Each row of a before or after table is a point. One or more steps were done to the points. Then noise was added and the rows were shuffled. The steps act on columns, c1 being the first. Name the steps. A step turns or swaps two columns, mirrors them in a line or flattens them onto one, adds a multiple of one to another, or multiplies or shifts one. Angles are multiples of 10 degrees, from the lower column toward the higher: turns from -170 to 170, lines from 10 to 170 but not 90. Use the fewest steps. Two steps may share a column if one is a turn and the other turns, adds or multiplies; they go together, in the order done. Otherwise the lowest column goes first.

Before, 11 rows:
[[-0.60 -0.28 -0.39]
 [ 0.45  0.46 -0.10]
 [-0.02 -0.27 -0.51]
 [ 0.63  0.15  0.11]
 [ 0.66  0.23  0.73]
 [-0.77 -0.01 -0.02]
 [ 0.27  0.23 -0.41]
 [-0.42 -0.56  0.22]
 [ 0.62  0.56  0.25]
 [ 0.41 -0.23  0.09]
 [ 0.07  0.06  0.50]]
After:
[[-1.94  0.01  0.03]
 [-1.43 -0.45  0.06]
 [-1.03 -0.06  0.58]
 [ 1.54  0.19  0.02]
 [ 1.62  0.76  0.16]
 [ 0.67 -0.23 -0.36]
 [ 1.16  0.13 -0.51]
 [-0.05 -0.52 -0.09]
 [ 0.23  0.51  0.27]
 [ 1.59  0.56 -0.40]
 [ 1.16 -0.09  0.25]]
Steps: multiply c1 by 2.5; turn c2 and c3 by -60 degrees

Before (14 x 8):
[[ 0.42 -0.53 -0.23  0.38  0.43 -0.05  0.86  0.15]
 [ 0.24  0.02  0.37 -0.41 -0.11 -0.02  0.09 -0.36]
 [ 0.60 -0.73 -0.08 -0.20 -0.02  0.10  0.02  0.31]
 [-0.51 -0.02 -0.36  0.19  0.77  0.94  0.01 -0.90]
 [-0.33 -0.09 -0.41  0.55 -0.31  0.05  0.33 -0.56]
 [-0.24 -0.14  0.57 -0.36  0.12  0.86  0.10  0.46]
 [ 0.14 -0.08  0.65  0.10 -0.22  1.00  0.01  0.03]
 [ 0.24  0.19 -0.24 -0.44 -0.36  0.13  0.36  0.00]
 [ 0.66  0.10  0.45  0.37  0.75 -0.30 -0.07  0.80]
 [-0.07 -0.14  0.58 -0.04 -0.50  0.95  0.38  0.38]
 [ 0.16 -0.05 -0.26 -0.19 -0.90  0.27  0.07 -0.28]
 [-0.33 -0.25  0.82  0.31 -0.15 -0.41  0.22  0.39]
 [-0.84 -0.52  0.61 -0.78 -0.27  0.07 -0.25 -0.51]
 [ 0.29 -0.18 -0.05 -0.08  0.13  0.90  0.75  0.14]]
After:
[[ 0.39 -0.52  0.37  0.40 -0.22 -0.02  0.71 -0.39]
 [-0.80 -0.53  1.21 -0.78 -0.13  0.06 -0.17  0.55]
 [ 0.50  0.10  1.05  0.37 -0.06 -0.30 -0.29 -1.10]
 [ 0.24  0.02  0.97 -0.40 -0.16  0.00  0.12  0.36]
 [ 0.20 -0.15  1.18 -0.36  0.21  0.87  0.06 -0.42]
 [ 0.65 -0.75  0.53 -0.20  0.21  0.10  0.03 -0.22]
 [ 0.65 -0.09  1.24  0.12  0.18  1.00  0.07  0.12]
 [ 0.30 -0.05  0.34 -0.19  0.48  0.28  0.32  0.77]
 [-0.02  0.00  0.25  0.17 -1.17  0.94 -0.22  0.19]
 [ 0.75 -0.21  0.57 -0.11  0.00  0.88  0.72 -0.20]
 [-0.54 -0.25  1.40  0.31  0.37 -0.42  0.27 -0.20]
 [ 0.32  0.19  0.35 -0.44  0.29  0.14  0.47  0.24]
 [ 0.42 -0.14  1.18 -0.04  0.63  0.95  0.55  0.04]
 [-0.29 -0.09  0.19  0.54 -0.11  0.05  0.42  0.65]]
Steps: add 0.5 times c6 to c1; shift c3 by 0.60; add -0.3 times c5 to c7; turn c5 and c8 by -140 degrees

Before, 14 rows:
[[ 0.38  0.19  0.37 -0.31 -0.25 -0.43  0.83  0.44  0.36 -0.23  0.19  0.22]
 [ 0.28  0.13 -0.04 -1.63  0.15 -0.17  0.89  0.32  0.47  0.36  0.18  0.25]
 [ 0.11  0.74 -0.64  0.57  0.10  0.38  0.40  0.18  0.48 -0.14  0.13  0.26]
 [-0.19  0.13  0.39 -0.42  0.26 -0.36  0.63  0.24 -0.28 -0.89  0.05 -1.11]
 [ 0.29 -0.06 -0.19  0.49  0.37 -0.09  0.85  0.17  0.63 -0.14 -0.06 -0.16]
 [ 0.46 -0.33 -0.11  0.12  0.17 -0.03  0.75  0.27  0.05 -0.94  0.76 -0.55]
 [ 0.15 -0.18  0.26  0.20  1.00  0.30  0.66  0.14 -0.82  0.07 -0.03 -0.20]
 [-0.28 -0.07  0.21  0.04 -0.23  0.29  0.74 -0.64 -0.50  0.34  0.25  0.28]
 [ 0.27 -0.43 -0.29  0.04 -0.07  0.38  0.82  0.23  0.52  0.35 -0.07  0.07]
 [ 0.38  0.36  0.34  0.45  0.60 -0.20  0.09 -0.72  0.50  0.23  0.04 -0.27]
 [ 0.42  0.00  0.41  0.11  0.12  1.04  0.95  0.49  0.40  0.25  0.25 -0.81]
 [ 0.15  0.38 -0.16  0.60 -0.23  0.00  0.98 -1.19 -1.63  0.39 -0.02 -0.09]
 [-0.03 -0.06  0.02  0.44  0.92 -0.36  0.70  0.19  0.23  0.39  0.56 -0.39]
 [ 0.38  0.01 -0.05  0.24 -0.27 -0.09  0.14  0.22  0.17  0.13  0.15 -0.34]]
After:
[[ 0.00 -0.26 -0.01 -0.06 -0.13 -0.11  0.01  0.42  0.18 -0.14  0.14  0.15]
 [ 0.02 -0.30 -0.01 -0.19  0.08  0.95  0.02  0.62  0.06  0.13  0.74  0.61]
 [ 0.01 -0.27  0.12  0.06  0.33 -0.30 -0.03  0.78  0.24 -0.44  0.57  0.24]
 [ 0.02 -0.04  0.39 -0.03  0.33 -0.12  0.06  0.25 -0.81  0.32 -0.01  0.24]
 [ 0.03 -0.13 -0.53  0.13  0.02  0.04 -0.11  0.61  0.48  0.41  0.12 -0.79]
 [ 0.01  0.11  0.50 -0.55 -0.06  0.31  0.10  0.03  0.38 -0.37  0.22 -0.25]
 [ 0.02 -0.12 -0.03  0.08  0.13  0.14  0.00  0.46  0.64 -0.02 -0.07  0.09]
 [ 0.04 -1.05  0.48 -0.44  0.11  0.93  0.08 -0.24 -0.30 -0.21  0.10  0.42]
 [ 0.00 -0.28 -0.01  1.30 -0.09 -0.42 -0.03 -0.09 -1.65 -0.06 -0.02 -0.27]
 [ 0.03  0.12  0.12 -1.08  0.06 -0.31  0.02 -1.12  0.48 -0.20  0.19 -0.25]
 [ 0.01 -0.69  0.55 -0.36  0.07 -0.45  0.08  0.45  0.40  0.97  0.27  0.40]
 [-0.02 -0.43  0.36  0.85  0.22 -0.17  0.07  0.03  0.55 -0.23  0.02 -0.20]
 [ 0.04  0.29  0.34  0.57 -0.04 -0.39  0.08 -0.17 -0.51  0.23  0.28 -0.10]
 [ 0.01  0.30 -0.16 -0.17 -0.03 -0.41 -0.03  0.11  0.51  0.36 -0.08  0.32]]
Steps: multiply c1 by 0; turn c2 and c12 by -120 degrees; flatten c3 and c7 onto the line at 10 degrees; turn c4 and c8 by 60 degrees; add 0.5 times c11 to c8; multiply c5 by 0.4; turn c6 and c10 by 100 degrees

Before:
[[-1.52 -1.16 -0.44  0.86  0.24 -0.70 -0.04  0.37 -0.17  0.24 -0.26 -0.07
   0.56 -0.08 -0.68  0.14 -0.29  0.02]
 [ 0.30  0.00 -0.55  0.44  0.23  0.16 -0.05 -1.21 -0.27 -0.25 -0.38 -0.08
   0.55 -0.99  0.04 -1.50  0.22 -0.16]
 [ 0.07  0.35  0.47  0.05  0.24  0.28 -0.14 -0.59 -0.38 -0.18  0.58 -0.01
   0.42  0.50 -0.01 -0.17 -0.11  0.08]
 [-0.14  0.20 -0.58  0.57 -0.20 -0.18  0.41  0.01 -0.04 -0.06 -0.15 -0.02
  -0.90 -0.29  0.16 -0.40  0.49  0.45]
 [ 0.20  0.36  0.18  1.07  0.00 -0.03 -0.07 -0.57  0.30 -0.19  0.04  0.11
   0.35  0.79 -0.28 -0.24 -0.19  0.29]
 [ 0.32  0.42 -0.49  0.53 -0.17  0.01  0.65  0.17 -0.03  0.61 -0.10 -0.31
   0.46 -0.51 -0.26  0.06 -0.09  0.65]
 [-0.45  0.23 -0.28  0.12  0.19  0.13 -0.19  0.11  0.29  0.59 -0.39  0.00
   0.55  0.09 -0.23 -0.22 -0.31  0.43]
 [ 0.22  0.36  0.05  0.53 -0.62  0.27  0.22  0.49 -0.13 -0.24 -0.12  0.16
  -0.51  0.64 -1.00  0.04  0.04 -0.09]
 [-0.79 -0.02 -0.54  0.14  0.27  0.22  0.62 -0.74 -0.27  1.16  0.11  0.03
  -0.06  0.61  0.09 -0.34 -0.40  0.15]
 [-0.45 -0.34 -0.27  0.30  0.12 -0.08  0.00  0.43 -0.34  0.63 -0.39 -0.22
   0.63  0.47  0.08 -0.24 -0.24 -0.06]
 [ 0.30  0.14 -0.39  0.07 -0.65  0.35  0.11  0.44  0.21 -0.02 -0.10 -0.79
  -1.20 -0.36  0.07 -0.48 -0.40 -0.09]
 [ 0.15 -0.33 -0.61  0.21  0.20 -0.01  0.63  0.04 -0.04 -0.19  1.27 -0.16
   0.36  0.39 -0.79 -0.35  0.37  0.32]]
After, 12 rows:
[[ 0.30  0.16 -0.40 -0.19  0.71 -0.02  0.11  0.15  0.16 -0.06 -0.11 -0.78
  -1.20 -0.33  0.08 -0.46 -0.20  0.01]
 [-0.46  0.25 -0.29  0.33 -0.19 -0.01 -0.21 -0.08  0.27  0.56 -0.41  0.01
   0.55  0.08 -0.26 -0.26 -0.13 -0.39]
 [-0.49 -0.34 -0.25 -0.30  0.29  0.01  0.01 -0.52 -0.33  0.60 -0.40 -0.20
   0.62  0.45  0.03 -0.24 -0.09 -0.19]
 [ 0.22  0.35  0.08 -0.53  0.79  0.00  0.24  0.01 -0.10 -0.27 -0.11  0.15
  -0.49  0.66 -0.97  0.06  0.02 -0.33]
 [ 0.26 -0.01 -0.53 -0.54 -0.86 -0.02 -0.02  0.67 -0.26 -0.25 -0.38 -0.07
   0.51 -1.01  0.03 -1.52  0.12 -0.24]
 [ 0.19  0.38  0.16 -0.59 -0.46 -0.03 -0.08  0.59  0.32 -0.21  0.06  0.14
   0.38  0.76 -0.27 -0.23 -0.07 -1.03]
 [-0.11  0.18 -0.58 -0.02  0.17  0.02  0.40  0.13 -0.07 -0.07 -0.14 -0.02
  -0.84 -0.31  0.18 -0.38  0.17 -0.76]
 [ 0.13 -0.37 -0.63  0.10 -0.10  0.02  0.63 -0.13 -0.05 -0.14  1.29 -0.16
   0.34  0.39 -0.78 -0.35  0.17 -0.40]
 [-1.50 -1.17 -0.41 -0.70  0.16  0.00 -0.03 -0.50 -0.21  0.23 -0.24 -0.09
   0.52 -0.10 -0.68  0.14 -0.17 -0.68]
 [-0.81 -0.02 -0.50  0.03 -0.59  0.00  0.65  0.29 -0.26  1.20  0.09  0.02
  -0.05  0.63  0.07 -0.36 -0.18 -0.21]
 [ 0.07  0.35  0.45  0.06 -0.43 -0.01 -0.16  0.17 -0.36 -0.17  0.59 -0.03
   0.38  0.52 -0.03 -0.20 -0.05 -0.05]
 [ 0.30  0.43 -0.50  0.17  0.21  0.02  0.63 -0.04 -0.03  0.62 -0.08 -0.27
   0.49 -0.54 -0.25  0.03 -0.04 -0.77]]
Steps: turn c4 and c18 by -130 degrees; multiply c4 by 1.3; add -0.5 times c9 to c8; turn c5 and c8 by -140 degrees; multiply c6 by 0; multiply c17 by 0.4
